Each point is reached from the start by the listed moves, each made once or not at all, plus a little noise. Is the number of moves made odd or even? Then give how often each move was made.
In the rows, zero is written as 128.

Moves:
(1): [224 133 102 152]
(2): [124 181 172 124]
(3): [130  57 196 115]
Start: [ 99 130 104 124]
Points:
[101 115 212 103] => even (0, 1, 1)
[100 132 108 121] => even (0, 0, 0)
[194 132  85 142] => odd (1, 0, 0)
[193 190 120 143] => even (1, 1, 0)

Moves:
(1): [187 120 113 106 143 105 139]
(2): [134 194 121 117 151 115 105]
(3): [130 122 170 115 137 139 128]
(4): [154 134 131 183 156 128 141]
(5): [114 123 106 114 170 151 131]
(6): [149 148 117 130 117 168 128]
Start: [120 117 167 151 165 115 120]
Points:
[174 198 193 179 214 153 106] => even (0, 1, 1, 1, 0, 1)
[109 177 138 125 226 125 103] => even (0, 1, 0, 0, 1, 0)
[191 109 135 173 249 120 152] => odd (1, 0, 0, 1, 1, 0)
[179 101 194 116 188  99 131] => even (1, 0, 1, 0, 0, 0)
[152 196 191 125 190 150  93] => odd (0, 1, 1, 0, 0, 1)
[205 186 173 106 203 133 111] => even (1, 1, 1, 0, 0, 1)

Moves:
(1): [153 162 122 139 131 135 127 132 139 131]
(2): [ 91 170 135 142 143 134 153 132 119 123]
(3): [133 129 181 131 128 138 121 125 141 146]
(4): [119 130 125 163 127 135 114 101 129 139]
(5): [119 136 124 148 175 112 130 134 155 149]
(6): [121 117 133 134 137 157 134 119 151 124]
(7): [148 106 130 150 110 118 160 138 131 131]
(8): [114 128 127 151 136 149 103 164 118 133]
(9): [110 137 131 135 114 108 111 132 159 104]
Start: [122 136 142 134 152 115 114 122 150 124]
Points:
[102 193 205 233 148 139 139 107 223 125] => odd (1, 1, 1, 1, 0, 1, 1, 0, 1)
[125 168 190 209 211 149 101  94 225 177] => odd (1, 0, 1, 1, 1, 1, 0, 0, 0)
[121 148 144 242 139 147  93 141 210 117] => even (1, 0, 0, 1, 0, 1, 1, 1, 1)
[159 138 142 171 144 141 151 125 187 125] => odd (1, 0, 0, 0, 0, 1, 1, 0, 0)
[ 74 210 140 249 232 171 106 133 194 153] => even (1, 1, 0, 1, 1, 1, 0, 1, 0)

Moves:
(1): [159 136 127 138 139 130 123 130 131 137 115 129]
(2): [129 154 146 107 133 105 120  85 146 123 111 109]
(3): [148 121 151 156 141 148 193 132 150 135 113 142]
(4): [121 141 114 157 134  93 112 121 126 120 165  99]
(5): [116 112 114 139 170 157 132 125 146 141 141 146]
(6): [121 157 141 122 118 161 123  96 120 148 136 118]
(7): [120 135 111 129 127 133 159 138 139 144 116 110]
(8): [ 99 141 135 138 139 123 104 133 128 108 121 134]
(9): [133 117 139 117 107 146 121 140 171 150 124 138]
(10): [119 134 112 140 121 103 125 124 141 151 133 154]
(11): [142 162 124 125 135 138 133 150 143 110 151 145]
(12): [131 134  92 127  77 146 141 119 143 111 146 132]
Start: [135 113 109 100 127 114 143  88 125 142 143 123]
Points:
[112 161 106  89 159 162 162  19 166 189 133  93] => even (0, 1, 0, 0, 1, 1, 1, 0, 0, 0, 0, 0)
[175 187  58 159 159 142 237  65 224 137 178 114] => even (1, 1, 1, 1, 1, 0, 1, 0, 0, 0, 1, 1)
[140 209 130 164 185 139 152  44 249 184 175 154] => even (1, 1, 1, 1, 1, 1, 0, 1, 1, 1, 1, 0)
[143 156  75 178 119 118 208  91 178 127 149  98] => even (1, 0, 1, 1, 0, 0, 1, 1, 0, 0, 0, 1)
[136 154 107  89 151 124 137  70 227 178 169 177] => odd (0, 1, 0, 0, 1, 0, 0, 0, 1, 1, 1, 0)
[167 178  65 160 104  71 221  41 204 168 147 102] => odd (1, 1, 1, 1, 0, 0, 1, 0, 0, 1, 0, 1)
[118 151 142 120 157 112 210  63 174 142  93 107] => even (0, 1, 1, 0, 0, 0, 1, 1, 0, 0, 0, 0)

Moves:
(1): [161 130 149 105 113 120 106 128 127  94 117 107 103 129]
(2): [124 150 142 121 123 115 113 125 132 151 107 129 116 108]
(3): [113 112 158 132 127 123 140 108 150 132 143 110 112 126]
(4): [128 138 129 148 139 122 131 117 117 123 118 131 115 126]
(5): [140 135 124 114 151 136 123 120 130 145 124 121 118 142]
(6): [109 127 137 123 139 171 143 149 124 121 129 145 116 118]
(7): [124 139 135 122 146 118 148 137 121 122 112 118 147 123]
(8): [135 134 121 141 133 115 130 154 156 130 122 124 112 128]
(9): [140 135 117 127 137 139 145 106 155 124 117 154 140 101]
(10): [145 125 140 148 111 139 133 127 120 142 132 116 132 134]
(11): [151 124 121 133 122 109 147 134 122 136 154 136 110 119]
(12): [141 107 139 130 131 115 120 132 122 133 123 146 123 133]
(13): [130 157 144 129 143 130 110 135 126 120 150 137 138 143]
(14): [131 135 130 127 112 128 138 128 126 125 122 135 119 161]
Start: [117  98 140 161 144 145  93 115 104 158 142 115 135 118]
Points:
[189  94 175 179 134 140  92  84 110 137 105 132 107 106] => odd (1, 0, 0, 1, 0, 0, 0, 0, 1, 1, 0, 1, 0, 0)
[118 129 211 185 139 144  80  93 122 186 164  91 122 124] => even (0, 1, 1, 0, 0, 0, 0, 0, 0, 1, 0, 0, 1, 0)
[161 155 197 187 142 175  88 156 105 111 134 115  72 165] => odd (1, 0, 0, 1, 0, 1, 0, 1, 0, 1, 0, 0, 1, 1)
[159 122 249 178 138 113  49  90 102 158 138  91  74 118] => odd (1, 1, 1, 1, 0, 0, 0, 0, 0, 1, 0, 1, 1, 0)

Moves:
(1): [153 143 130 149 164 147 140 120 100 100 127 122 118 142 119 123 101 130
  85 114 112]
(2): [130 134 132 135 143 123 132 140  92 137 113 119 125 122 126 118 125 103
 102 135 127]
(3): [111 120 104 123 122  90 150 130 120 150 147 128 131 142 111 141 134 126
 143 109 117]
(4): [111 143 131 123 147 109 107 141 136 120 139 130 104 133 138 141 125 133
 145 141 135]
(5): [128 136 152 128 138 130 156 135 120 129 131 123 119 105 135 123 112 145
  93 125 130]
(6): [142 135 125 148 130 134 126 132 120 105 117 133 107 109 147 140 115 144
 116 153 138]
(7): [132 139 133 129 107 142 123 131 151 123 120 139 118 126 115 132 102 130
 110 102 139]
(8): [124 136 132 128 120 146 125 128 134 128 115 130 122 144 131 114  80 126
 102 121 116]
(9): [129 120 125 113 123 112 124 126 118 138 137 121 140 121 121 141 119 129
 116 138 126]
(10): [143 142 117 110 112 128 133 133 135 123 132 141 116 132 113 114 129 135
 143 136 140]
(11): [131 114 131 144 138 147 118 140 114 146 140 140 136 128 121 128 130 127
 133 136 143]
(12): [148 140 141 125 109 141 153 108 134 126 116 117 132 130 128 142 105 135
 133 107 118]
(13): [150 119 138 136 121 135 126 122 134 122 118 134 108 128 157 129 132 128
 124  98 120]
(14): [123 145 114 147 127 122 116 128 120 142 148 120 133 116 122 116 128 118
 121 122 109]
(15): [124 132 128 112 124 132 121 140 112 134 122 143 109 123 126 141 122 122
 120 134 108]
(16): [130 141 130 154 145 138 127 104 102 144 129 140 119 114 135 141 133 134
 105 135 132]
(17): [131 124 102 131 136 118 127 129 109 142 109 114 120 129 129 138 128 134
 129 124 119]
(18): [109 160 131 129 130 128 146 130 113 136 123 139 142 129 153 131 136 137
 135 124 114]
(19): [128 126 126 111 134 135 133 129 142 137 142 127 127 139 122 139 148 118
 132 123 139]
(20): [112 119 133 131  97 133 123 127 118 120 139 103 121 145 116 132 116 138
 122 121 150]
Start: [125 138 112 132 140 155 120 134 147 118 110 118 125 133 112 135 107 112
 134 113 156]
Points:
[118 187 150 169 144 161 173 135  48 165 121 109  68 129 161 200  26 142
  42  87 169] => even (0, 1, 1, 1, 1, 1, 0, 1, 1, 0, 1, 1, 1, 0, 0, 1, 0, 1, 1, 1)
[144 199  59 146 198 121 122 152  15 131  87 127  30 135 101 176   7 119
  32 143 118] => odd (1, 1, 1, 1, 0, 1, 0, 1, 1, 1, 0, 0, 0, 0, 1, 1, 1, 0, 0, 0)
[146 216  84 156 127 156 109 112 135 145 106 121  72 114  95 159  62 137
 123  86 151] => odd (0, 0, 0, 1, 0, 0, 1, 0, 0, 1, 0, 1, 0, 1, 0, 1, 1, 0, 0, 0)
[109 151 124 111  82 146 129 136 142 124 107 108  60 181 122 181  23 122
 125  47 125] => odd (0, 0, 1, 1, 0, 0, 0, 1, 0, 0, 0, 1, 1, 0, 1, 0, 0, 0, 0, 1)
